Each row of a before or after table is a point. The points were changed in one or more steps. Then noise was added and the rows were shuffled. The steps act on columns, c1 being the first. What was done? A step turns or swaps two columns, mirrors them in a line or flattens them onto one, adds a multiple of one to another, or multiplies or shifts one. Angles are multiples of 10 degrees, from the lower column toward the higher: turns from -170 to 170, lines from 10 to 170 but not 90. Use the fewest steps. Two steps may share a column if one is a turn and the other turns, adds or multiplies; they go together, in the order done. Otherwise the lowest column goes first.
In the rows, 128 means zero.

Before (8 x 3)
[[111 121 130]
 [243 139  99]
 [ 89 124 146]
 [ 79 152 145]
 [ 82  42 162]
 [ 88 147  92]
 [152 153 161]
 [ 85 120 130]]
After (8 x 3)
[[123 120 144]
 [103 125 165]
 [158 147 172]
 [ 98 153  97]
 [178 140  21]
 [ 87  42 168]
 [115 119 168]
 [104 151 174]]
Steps: mirror c1 and c3 in the line at 140 degrees

Before (11 x 4)
[[182 100 196 124]
 [ 79 165 158 115]
 [ 66  82 162 179]
 [ 67 140 120  85]
 [119  93  78  97]
 [180 135 186 131]
 [125 140 150 162]
 [173 119 136  80]
 [130  61 123 184]
 [211 166 146 158]
 [137 173  90  74]]
After (11 x 4)
[[ 58 159 174 168]
 [141 160 148 141]
 [ 87  82 151 120]
 [100 123 209  99]
 [100 131 199 134]
 [124 183 123  62]
 [107  75  96 174]
 [183 115 138 165]
 [198 179 140  83]
 [119  96  79  94]
 [182  85 101 140]]
Steps: mirror c1 and c3 in the line at 80 degrees; swap c2 and c4

Before (8 x 8)
[[123 117 167 167 173 125 110  93]
 [120 133 151  80 122 111 101 119]
 [163 177 139  99 164  87 140 123]
 [104 118  97 167 114 122  70  92]
 [ 85  84  97 175 111 105 127  66]
 [ 92 143 154 136 167 156 117 170]
 [191 179 188  98 130 116 148 163]
 [102  69 106 146 143 123  82 144]]
After (8 x 8)
[[126 168 167 226  88 126 109  93]
 [125 127 157 150  84 156 113 172]
 [124 120 153   6 130 111 102 119]
 [132  53 188  53 107 115 160 163]
 [117 136  95 226 145 122  68  93]
 [133  74 140  54  78  89 145 122]
 [128 185  97 246 160 105 121  66]
 [119 224 104 172 135 127  80 144]]
Steps: flatten c1 and c7 onto the line at 80 degrees; turn c2 and c5 by -160 degrees; multiply c2 by 1.6; multiply c4 by 2.5

Before (10 x 9)
[[ 77 193  99  84 149 139 157 140  83]
 [172  86  61 124 144 106 107 150  80]
 [166 200  68  53  89 111  97 117  98]
 [115 133 129  50 115 163 155 135 124]
 [110 160 143 118 152  68  77 182  91]
 [139 111 169 130 192 150 132 136 126]
 [149 178 132 120 129 133 120 188  85]
 [124 131 152 149 134 158 102 130 127]
 [168 125  72 145 105  64 136  90  80]
 [145 163 121 146 142  85  79 177 186]]
After (10 x 9)
[[ 77 194  99  84 149 138 156 151  82]
 [116 132 130  50 114 163 156 143 125]
 [144 164 120 147 143  87  80 226 184]
 [150 177 132 119 129 133 120 248  84]
 [124 132 152 148 135 158 102 132 128]
 [167 201  68  52  89 111  96 105  97]
 [139 112 168 129 192 149 132 145 127]
 [171  86  61 124 144 106 106 173  81]
 [170 125  73 146 106  65 136  52  80]
 [111 160 143 118 153  67  76 237  91]]
Steps: multiply c8 by 2
